Each wall is flat, endless, passes through zero and stands at right angles to its row. A trip goes straight from one point to another. List the walls that it crosses, first one first.

Walls:
(1): 10,23
(2): 25,4
(3): 9,-10
(4): -10,70
(5): 29,-24
(6): -33,-25
(7): 0,32
(8): -4,52
(9): 10,-33
Trips:
36,22 to 2,17 => 3, 5
5,-63 to 28,-16 => 2, 6
22,46 to -13,35 => 2

Walls:
(1): 9,21,-7,-2,-68,-26,40,6
(2): 43,-1,-7,2,-76,-12,18,15
(3): 30,-17,-10,-15,-4,1,-9,-3
(4): 1,-3,62,31,26,-14,0,-18
(5): 42,12,-33,-17,-27,20,-6,53
Trips:
-8,-51,-40,-35,15,-9,-12,12 to -14,2,-54,-9,-8,14,-6,30 => 2, 1
85,15,-32,8,-28,-8,-8,-20 to -6,-6,-41,-47,22,-10,37,53 => 2
-33,-32,-2,21,-53,22,9,-43 to -41,-12,-2,-9,38,16,-4,26 => 2, 1

Walls:
(1): -31,-6,-1,11,5,-49,3,8,21,10,-5,31,18,-7
(2): 42,35,22,-29,-13,-30,4,5,24,31,-19,7,-6,65
(3): -6,16,6,42,11,-19,-13,18,44,27,29,52,35,9
(4): -15,17,-20,-23,17,-19,40,-5,-11,60,11,9,33,-19
(5): 38,34,-6,10,30,-6,56,2,-27,9,-20,-25,6,-3
(6): 14,2,-24,-49,1,-18,-30,28,-30,27,-6,31,-11,9
Trips:
0,-5,47,-23,-18,-10,2,26,8,14,-10,28,0,26 to -8,2,-4,11,17,-24,-28,2,-19,23,16,41,2,11 => 4
-32,-56,-37,27,-58,-25,-2,-45,12,-95,-6,-24,-17,-5 to -15,-11,54,-45,27,-14,-2,-7,-7,21,-26,-16,26,22 => 2, 4, 6, 5
-18,12,2,42,-4,6,13,4,-33,27,-11,-11,-14,3 to 10,-31,0,5,5,-14,12,0,-45,-10,-29,20,46,-5 => 1, 6
